Each point is reached from the start by the listed moves, each made once or not at all, plus a little noise. Say if it took an odd or an even number of moves. Then give how often each move was made.
(in the rows, 128 means zero)

Moves:
(1): [188 150 106]
(2): [115 182 139]
Start: [149 137 100]
Points:
[131 194 111] => odd (0, 1)
[193 216  88] => even (1, 1)

Moves:
(1): [195 158 149 127 143  96 118 139 102 157  93]
(2): [129 181 107 124 100 174 141 130 129 150 136]
(3): [101 148 166 103 123 130 151 119 149 102  90]
(4): [141 133 167 161 150 180 117 154 104 100 116]
(5): [114 122 130 143 179 122 134 138 156 164 137]
(6): [134 103 135 105 143 149 135 101 134 125 120]
(7): [155 114 115 114 106 130 185 170 147 135 134]
(8): [145 130 129  95 138 149 100 155 158 113 107]
(9): [156 130 110 151 114 119 139 111 166 116 112]
Start: [113 147 122 137 115 127 124 137 119 130 121]
Points:
[196 208 114 135 127 140 188 203 134 218 111] => even (1, 1, 0, 0, 1, 0, 1, 0, 0)
[124 146 151 114 111 132 167  82 186  85  57] => odd (0, 0, 1, 0, 0, 1, 0, 0, 1)
[158 249 204 149 167 189 145 178 118 166  51] => odd (1, 1, 1, 1, 1, 0, 0, 0, 0)
[215 163 161  97 101 109 212 133 176 134  31] => odd (1, 0, 1, 0, 0, 1, 1, 0, 1)
[212 134 148  84 189 133 155 207 180 187  75] => odd (1, 0, 0, 0, 1, 1, 1, 1, 0)
[197 239 151  55  87 164 181 213 162 144  42] => odd (1, 1, 1, 0, 0, 0, 1, 1, 0)

Moves:
(1): [136 130 150 126 125 126 145 157 116 114 128 123 128 135 151 147 140 118
 106 147 143]
(2): [124 166 118 143  95 151 121 134 118 132 122 135 121 136 114 127 140 130
 123 134 127]
(3): [115 122 140 134 117 128 116 125 133 127 148 138 172 122 120 142 100 143
 118 125 108]
(4): [100 124 112 151 127 121 127 156 131 138 134 122 125 152 123 131 129 129
 119 125 132]
(5): [137 123 176 135 157 137 131 126 126 136 143 126 120 123 106 115 141 126
 121 136 128]
(6): [138  93 120 132 121 141 148 133 115 121 126 126 126 152 125 132 133 154
 148 142 124]
(7): [119 137 133 138 119 109 149 124 123 129 131 121 115 127 142 114 118 114
 134 136 109]
(8): [132 138 136 113 111  94 123 152 126 148 131 137 142 147 111 112 117 131
 112 148 133]
(9): [127 133 139 132 129 128 119 134 149 115 125 112 126 140 127 131 124 142
 133 141 151]
(10): [145 135 124 126 112 109 133 124 159 172 125 114 129 101 152 157 132 152
 119 137 133]
(11): [135 131 103 127 140 144 119 131 146 115 159 124 140 127 142 123 122 124
 128 133 125]
(12): [133 132 118 137 135 108 119 139 137 139 120 172 132 127 120 134 125 128
 145 120 141]
(13): [134 158 119 122 146 134 140 103 124 143 133 116 136 162 125 156 134 123
 125 113 129]
(14): [109 118 144 112 119 105 102 126 127 130 155 125 112 141 128 135 150 125
 139 122 129]
(15): [116 142 136 106 138 138 131 147 117 132 117 134 117 124 155 132 113 131
 119 119 138]
(16): [121 137 125 124 131 135 120 145 146 123 130 120 110 115 112 154 129 148
 128 112 117]
(17): [123 129 132 142 132 116 116 142 136 127 129 132 153 136 155 104 154 149
 124 104  91]
(18): [142 135 137 142 138 102 136 118 118 112 145 130 135 138 137 123  88 150
 132 114 163]
(19): [151 127 156 139 123 138 119 143 129 148 141  96 111 131 123 141 112 118
 145 118 114]
(20): [129 144 128 143 132 130 122 134 102 130 135 110 144 116 135 132 136 136
 136 160 126]
Start: [118 149 117 163 126 126 112 115 116 113 129 159 121 138 119 118 127 133
 142 136 135]
Points:
[148 158 138 180 114 118 133 153 153 141 197 109 126 123 175 183  24 215
 164 118 111] => odd (0, 0, 1, 0, 0, 1, 1, 0, 0, 1, 1, 0, 0, 0, 1, 1, 0, 1, 1, 0)
[150 196 152 149  62 123  94 218  90 174 187 103 112 170 175 175 142 172
 138 214 148] => even (1, 1, 0, 0, 0, 1, 0, 1, 0, 1, 1, 0, 0, 1, 1, 0, 0, 0, 1, 1)
[ 85 219 149 239  80  48  52 214 155 139 189 156 173 162 158 197 139 245
 127 141 161] => even (1, 1, 1, 1, 0, 0, 0, 0, 1, 1, 0, 1, 0, 1, 0, 1, 1, 1, 0, 1)
[152 249 126 204  84 126 129 110 105 198 147  83 109 144 143 175 131 139
 158 167 104] => even (0, 1, 0, 0, 0, 0, 1, 0, 0, 1, 0, 0, 1, 0, 0, 0, 0, 0, 1, 1)

Moves:
(1): [147 109 128 130 132 112 129 139 132 133 114 141 138 115 124 113 129 135
 130 128 138 126 119 122 128]
(2): [138 143 134 137 147 118 137 120 103 147 116 124 110 124 109 129 126 132
 127 120 151 141 127 122 125]
(3): [119 133 150 104 137 117 140 127 108 129 144 118 153 142 138 122 135 127
 130 127 126 118 112 128 130]
(4): [137 109 133 142 131 133 146 116 127 112 123 111 124 146 145 129 137 100
 118 142 156 136 111 123 127]
(5): [121 122 113 126 160 136 146 117 147 123 125 142 132 123 125 127 148 149
 116 148 129 128 127 122 144]
(6): [119 132 150 126 104 143 154 146 129 122 117 133 153 104 104 143 137 124
 133 139 131 137  97 117 124]
(7): [141 124 118 124 134 112 150 111 157 127 115 122 126 141 127 125 138 139
 138 112 130 100 142 117 127]
(8): [140 120 134 129 143 130 127 150 143 132 120 102 127 115 133 125 122 114
 137 125 134 114 129 109 119]
(9): [131 151 135 138 136 133 134 129 148 119 150 124 125 127 121 121 121 136
  95 107 125 117 103 121 122]
(10): [120 139 138 131 130 105 141 136 133 145 116 153 148 139 144 118 104 108
 109 145 121  89 146 112 127]
(11): [134 114 127 128 126 132 137 123 140 132 151 134 117 124 141 148 133 109
 144 117 128 121 130 125 145]
(12): [115 119 137 137 115 128 138 148 132 114 127 149 123 119 117 121 142 139
 140 127 124 101 133 125 131]
(13): [128 148 108 142 131 134 125 125 144 130 141 124 128 123 105 118 149 121
 124 138 126 142 134 143 142]
(14): [143 126 122 138 135 144 121 136 137 132 125 108 121 128 115 148 134 127
 128 112 133 121 118 141 134]
(15): [128 150 112 135 124 131 137 128 120 115 132 127 134 117 149 137 134 131
 111 128 128 123 137 125 123]
(16): [139 138 145 147 131 117 125 139 138 128 115 137 126 130 129 138 133 120
 145 124 120 135 132 119 123]
(17): [128 128 141 120 104 132 111 127 136 137 124 124 116 116 134 143 140 127
 116 127 117 118 134 133 123]
(18): [120 113 127 145 127 111 118 127 115 154 139  96 129 126 140 129 116 156
 128 127 127 141 129 118 132]
(19): [118 132 131 136 107 140 128 115 117 144 120 127 130 129 159 121 136 140
 142 131 132 109 144 129 130]
(20): [131 129 117 117 121 122 124 146 137 129 129 124 109 144 142 132 125 124
 122 167 137 140 105 130 134]
(21): [ 97 130 133 108 125 134 122 153 141 134 110 135 132 121 140 124 131 130
 118 128 148 143 142 129 122]
(22): [151 110 140 120 141 139 155 130 136 142 146 122 142 162 122 122 124 115
 133 109 117 133 143 108 113]
(23): [147 135 152 134 121 129 124 118 114 112 132 148 139 134 112 137 116 128
 152 141 144 118 138 128 131]
(24): [139 121 125 124 130 127 140 131 165 119 117 139 104 119 139 127 121 116
 127 137 121 118 132 178  98]
Start: [124 134 101 119 132 144 120 143 135 149  99 132 135 127 124 109 129 130
 132 130 130 102 135 144 122]
Points:
[181 135 165 142 146 106 202 134 207 131  56 170  99 146 153 103 181 149
 144 176 184  12 105 146 107] => even (1, 1, 1, 1, 1, 0, 1, 0, 1, 0, 0, 1, 0, 0, 0, 1, 1, 0, 1, 1, 0, 0, 1, 1)
[212 164 180 195 154 130 220 187 151 202 126  82 188 154 154 134 135  72
 137 153 199  56  85  64 130] => even (1, 1, 1, 1, 0, 1, 0, 1, 1, 1, 1, 0, 1, 1, 1, 1, 0, 1, 1, 1, 0, 1, 1, 0)
[153 179 155 165 130  99 193 155 171 192  38 169 166 114 117  96 126 140
 128 112 153  32 120  79 103] => even (1, 1, 0, 0, 0, 1, 1, 0, 1, 1, 0, 0, 0, 0, 0, 1, 0, 0, 1, 0, 0, 0, 0, 0)
[171 179 167 174 170  98 249 192 182 188  94 141 202 138 121  84 161 164
 139 167 166  12 126  33 123] => even (1, 1, 1, 0, 1, 1, 1, 1, 1, 1, 0, 1, 1, 0, 1, 1, 0, 1, 1, 1, 0, 1, 1, 0)
[152 109 179 104  98 140 138 209 161 216  63  94 119  77 163 158 141 126
 176 165 205  74  99 162 108] => even (1, 1, 1, 0, 0, 1, 0, 1, 0, 0, 1, 0, 0, 1, 0, 0, 1, 1, 1, 1, 1, 0, 1, 1)
[139 159 124 150 128 145 155 138 169 147 147 108 123 171 178 114 174  84
 127 156 157  95  83 139 150] => even (0, 0, 1, 1, 0, 0, 0, 0, 1, 0, 1, 0, 1, 0, 0, 1, 0, 0, 1, 1, 0, 0, 0, 0)
[155 147 177 172 109 110 182 165 132 202  34 105 156 102 189 142 146 112
 111 153 168  50 110 152  83] => odd (1, 1, 1, 1, 0, 1, 0, 0, 0, 1, 0, 0, 0, 1, 1, 1, 1, 1, 1, 0, 0, 0, 0, 1)
